Each row of a before or after table is a point. The points were changed in one or more steps. Then noise was added and the rows were shuffled. The steps act on columns, c1 being the first. What was done? A step turns or swaps two columns, mirrors them in a line or flattens them onto one, adds a multiple of one to another, or multiplies or shifts one. Angles are multiples of 10 degrees, from the lower column toward the higher: turns from -170 to 170, lines from 10 to 170 but not 90. Use the fewest steps. Two steps may share a column if one is a turn and the other turns, adds or multiplies; they go together, in the order done. Otherwise the lowest column goes first.

Before (10 x 3)
[[ 0.05  0.30 -0.08]
 [ 0.10  0.27 -0.09]
 [-0.14  0.18  0.05]
 [-0.03  0.27 -0.14]
 [ 0.03 -0.59  0.04]
 [-0.01  0.21 -0.04]
 [-0.20  0.22 -0.04]
 [ 0.09  0.12 -0.04]
 [-0.11  0.15 -0.50]
 [-0.21 -0.88 -0.02]]
After (10 x 3)
[[-0.35  0.18  0.07]
 [ 0.07 -0.59  0.04]
 [-0.52 -0.88 -0.02]
 [ 0.13  0.30 -0.07]
 [ 0.24  0.14 -0.04]
 [-0.27  0.15 -0.49]
 [-0.10  0.28 -0.15]
 [-0.49  0.22 -0.06]
 [-0.02  0.20 -0.04]
 [ 0.25  0.28 -0.08]]
Steps: multiply c1 by 2.5

Before (14 x 8)
[[ 0.22  0.38 -0.38  0.07  0.41 -0.29 -0.16  0.13]
 [ 0.00  0.33  0.21 -0.02  0.02  0.26 -0.31 -0.09]
 [ 0.23  0.13 -0.21  0.29 -0.06 -0.08  0.38 -0.32]
 [ 0.33 -0.05 -0.18  0.17  0.67 -0.08 -0.08  0.47]
 [-0.17 -0.33  0.03 -0.18  0.35  0.42  0.03 -0.18]
 [-0.10  0.46  0.29  0.15 -0.01  0.36 -0.16 -0.11]
 [-0.18 -0.12 -0.16  0.50  0.65 -0.37 -0.14  0.12]
 [-0.04  0.00  0.40  0.01  0.69  0.15 -0.17 -0.01]
 [ 0.29 -0.07  0.20  0.03  0.01 -0.20  0.41 -0.19]
 [-0.20  0.47 -0.04 -0.08  0.16  0.03  0.17  0.12]
 [ 0.20  0.41  0.40 -0.16  0.66 -0.31 -0.06 -0.29]
 [-0.25  0.40  0.25 -0.26  0.16  0.45 -0.20 -0.15]
 [-0.11  0.13 -0.31  0.51 -0.03  0.21 -0.21  0.15]
 [ 0.18  0.45 -0.35  0.23  0.66 -0.27  0.39 -0.07]]
After (14 x 8)
[[-0.37 -0.05 -0.36 -0.13  0.78  0.30  0.27  0.05]
 [ 0.14 -0.45 -0.14  0.30  0.44  0.25 -0.14 -0.04]
 [ 0.02 -0.43  0.00 -0.18  0.03 -0.28 -0.16  0.18]
 [ 0.17 -0.40  0.42 -0.30  0.56 -0.15 -0.09  0.02]
 [ 0.32  0.27  0.19 -0.14  0.23 -0.21 -0.11  0.07]
 [ 0.16 -0.01 -0.41 -0.21  0.53  0.15  0.19 -0.08]
 [ 0.12 -0.46 -0.16 -0.06  0.48 -0.15  0.34 -0.15]
 [ 0.17  0.13 -0.34  0.49  0.04 -0.26 -0.16 -0.03]
 [-0.38  0.11 -0.19  0.26  0.04  0.25  0.27  0.10]
 [-0.35 -0.11  0.18  0.04 -0.01  0.32  0.37  0.01]
 [ 0.08 -0.10  0.36 -0.55  0.74  0.43  0.13 -0.01]
 [ 0.12  0.33  0.31  0.04  0.31 -0.22 -0.17  0.07]
 [ 0.14  0.18  0.25 -0.49  0.40 -0.38 -0.27  0.12]
 [-0.23  0.29 -0.08 -0.28  0.42 -0.14 -0.15 -0.03]]
Steps: turn c1 and c7 by 80 degrees; turn c2 and c5 by 40 degrees; add -0.5 times c5 to c4; turn c6 and c8 by 150 degrees; multiply c8 by 0.4
